Each point is reached from the start by the listed moves, each made 0, 1 or 2 times, or once backwards (-1), plus a little noise. Say if it took an odd or an even number of moves. Then give how often each move was made.
In the rows, zero is written as 128.

Moves:
(1): [144 143]
(2): [107 151]
Start: [127 138]
Points:
[127 137] -> even (0, 0)
[115 214] -> even (2, 2)
[157 167] -> even (2, 0)

Moves:
(1): [150 118 136 131 135 134 135 126 126 121 114 122 128 126]
(2): [148 161 140 122 141 113 137 128 126 132 139 121 136 132]
(3): [116 127 153 121 121 129 115 120 114 132 107 139 129 116]
(4): [120 136 130 149 123 131 125 126 128 131 121 139 126 133]
(5): [124 125 123 135 142 129 122 129 127 138 129 123 134 123]
(6): [135 127 133 126 113 151 116 120 129 143 137 131 137 136]
(7): [120 116 130 130 136 144 150 112 129 128 130 138 125 118]
(8): [128 134 136 133 130 137 131 141 119 119 132 131 138 128]
(9): [119 120 138 132 136 118 123 127 146 118 130 134 131 132]
(10): [122 126 129 120 120 119 130 140 141 143 120 134 130 124]
(11): [140 125 138 142 105 121 127 128 111 143 152 121 134 123]
Start: [133 118 118 137 132 138 126 142 121 140 129 135 123 124]
Points:
[109 202 153 156 201  66 102 165 148 152  75 153 142 127] -> even (0, 2, 1, 2, 2, -1, -1, 0, 1, 1, -1)
[142  99 155 125 206 121 159 143 195 135  78 154 136 113] -> even (2, 1, 0, 0, 1, 0, 1, 0, 2, 2, -1)
[134  41 165 204 126 241 136 127 119 177 135 169 166 101] -> odd (2, -1, 0, 1, 2, 2, 2, 2, 1, 1, 1)
[ 15  44 160 100 121 163 105  96 189 170  62 222 115  91] -> odd (-1, -1, 2, 0, 0, 1, 2, -1, 2, 2, -1)
[132 140 156 113 100 172 116 146  92 249 173 142 178  92] -> even (-1, 1, 1, -1, 2, 2, 1, 1, -1, 2, 1)
[192  56 110 182  94 176 167 133  81 158 160 109 119 103] -> even (2, -1, -1, 0, 0, 0, 1, 0, -1, 0, 2)

Moves:
(1): [147 134 119 127 131 127 133 121 116 130 133 126 141 134 129 133 128 130
 127 148 133 127 129 136 123]
(2): [127 143 133 112 139 129 134 125 131 133 132 126 131 133 131 121 125 127
 129 131 129 131 123 122 139]
(3): [134 129 153 127 134 130 135 128 116 141 136 131 137 143 131 122 129 130
 132 128 124 118 130 138 125]
(4): [128 134 126 137 134 133 128 119 133 127 134 134 138 127 132 125 127 131
 138 126 118 129 128 125 126]
(5): [129 121 133 122 145 120 140 131 121 131 124 140 124 121 133 125 134 128
 127 117 128 136 141 126 135]
(6): [140 130 130 120 127 137 134 132 130 130 125 130 115 120 129 131 132 135
 135 124 135 127 123 129 129]
(7): [119 135 128 126 121 128 158 109 127 130 135 114 124 137 115 124 137 134
 117 103 123 125 123 131 116]
(8): [120 146 129 129 137 132 134 149 130 125 141 117 122 130 130 131 142 134
 135 133 133 127 134 134 121]
(9): [127 126 141 138 124 130 142 127 151 123 129 131 137 125 124 136 134 132
 126 139 139 144 131 132 124]
(10): [124 134 124 130 120 124 131 135 127 145 128 126 132 121 137 127 129 126
 126 125 139 117 131 133 128]
(11): [ 96 122 121 116 126 136 131 119 129 125 152 119 140 113 129 135 125 136
 144 147 119 118 125 121 132]
(12): [126 137 124 128 127 126 127 131 124 127 132 147 118 130 132 120 128 129
 130 133 125 123 126 121 125]
(13): [124 119 128 127 127 134 133 132 125 121 117 134 137 134 128 125 120 124
 130 134 131 123 127 131 132]
(14): [126 119 120 125 130 138 125 131 139 135 135 126 121 145 136 130 136 129
 135 126 134 130 131 121 133]
(15): [128 129 131 130 116 134 121 128 126 120 137 132 128 125 145 137 132 132
 111 127 131 123 139 120 135]
(16): [130 130 121 123 121 132 130 131 131 142 116 134 126 125 124 150 142 120
 126 136 115 130 123 126 135]
(17): [130 146 129 129 121 135 125 128 116 124 121 124 135 119 126 122 155 136
 142 131 144 141 124 117 123]
(18): [105 131 125 122 125 122 122 127 121 123 128 129 131 131 130 138 121 153
 138 120 128 138 145 133 139]
(19): [135 121 133 128 126 119 127 128 127 122 125 120 127 135 146 132 123 113
 151 134 122 131 136 114 127]
(20): [120 127 129 147 129 139 139 131 125 134 118 127 124 121 136 114 125 123
 123 145 130 134 138 133 129]
(21): [121 130 130 142 134 133 132 125 126 126 125 125 122 134 134 139 125 115
 134 139 151 127 116 127 136]
(22): [132 131 126 123 124 133 131 126 122 131 125 128 134 130 137 133 122 128
 130 122 130 150 121 141 116]
(23): [132 132 126 125 118 130 129 134 124 131 134 129 130 128 123 128 121 122
 132 126 138 130 147 129 138]
(24): [122 131 136 121 135 134 123 111 133 116 121 128 124 141 126 127 143 120
 143 135 130 125 132 146 132]
Start: [132 130 105 114 119 139 125 132 116 126 124 125 138 132 124 132 122 136
 122 115 150 133 119 135 133]
Points:
[ 76 142 164 116 114 190 167 139 178 175 225 144 137 109 161 194 177 153
 100 160 186  70  59  76 166] -> even (-1, 1, 2, 0, 0, 1, 0, 0, 2, 1, 2, 1, -1, 1, 2, 1, 0, -1, -1, -1, 2, -1, -1, -1)
[133 216 142 146  96 168 232 172 112 189 155 152 144 124 169 154 182 111
 105 136 246 156 108 118 124] -> even (0, 1, 1, 0, 1, 0, 1, 1, 2, 2, 0, 2, 0, 0, 1, 1, 1, -1, 0, 0, 2, 1, 1, -1)
[136 162 125 105 100 175 138 192 142 156  58  93 140 123 178 169 227  91
 218 215 217 149 155 110 179] -> even (0, 1, 0, -1, 0, 1, -1, 1, 1, 2, 0, -1, 1, 1, 0, 2, 2, 0, 2, 1, 0, -1, 0, 1)
[ 85 223  73 127  60 103 114 154  36 100 200  99 158 173 191 157  86 158
 193  96 188 104 193 142 109] -> odd (1, -1, 0, 1, -1, -1, 1, 2, -1, 2, 0, 2, 0, -1, 1, -1, 0, 2, 2, -1, 1, 1, 2, 0)
[200 220 162 102 159 181 203 127 174 181 160 126 161 206 144 194 193  91
 226 222 173  84  83 211 108] -> odd (2, 1, 2, 2, -1, 2, 0, 2, 2, 2, 0, 1, 0, 0, -1, 2, -1, -1, 1, -1, 1, 0, 0, 2)
[129  95 152 102 166 140 152 119  77 118 200 150 249 101 104 138 106 178
 155 175 163  92 171 174 155] -> even (2, -1, 2, 1, 2, 0, -1, 0, 1, 0, 2, -1, 1, -1, 0, -1, 0, 0, -1, -1, 0, -1, 1, 0)
[159 207 131  98 161 154 112 189 122 147 161 125 118 156 169  74 194 115
  72 155 226 101 217 170 176] -> odd (1, 2, 0, -1, 1, -1, -1, 2, 0, 2, -1, 0, -1, 1, 2, -1, 0, -1, -1, 1, -1, -1, 1, 2)
[195 133 162 169 165 134 186 163  64 187  64 192 213 145 219 166  96  92
 153 150 193 171 107 174 124] -> odd (1, 0, 2, 2, 2, 0, -1, 0, 1, 2, -1, 0, 2, -1, 0, 1, 0, 0, 1, 0, 2, 2, -1, -1)
[198 164 133  91 122 108 135 115  77 203 124 160 242 149 157 154 134 124
 223 177 117 182 204 128 164] -> even (2, 1, 2, 2, 1, -1, -1, -1, 1, 1, 0, 0, -1, 0, -1, 2, 1, 1, 2, 0, -1, 0, 2, 0)
[167 203 148  93 179 158 166  99  87 167 119 164 152 114 121 146 218 110
 107 154 154 124 109 129 182] -> even (1, 2, 1, 1, 2, 0, 0, 0, 0, 0, 0, 0, -1, -1, 1, 2, 1, -1, -1, 0, 1, -1, 0, 1)
[ 65  97 150 128 187 121 235 129 106 171 133 125 104 245 166 125 144 113
 175 106 111 105 158 126 143] -> even (0, 0, 2, 0, 2, -1, 2, 1, 0, 0, 0, 1, 1, 2, -1, 1, -1, 1, 2, 1, 1, -1, -1, 0)
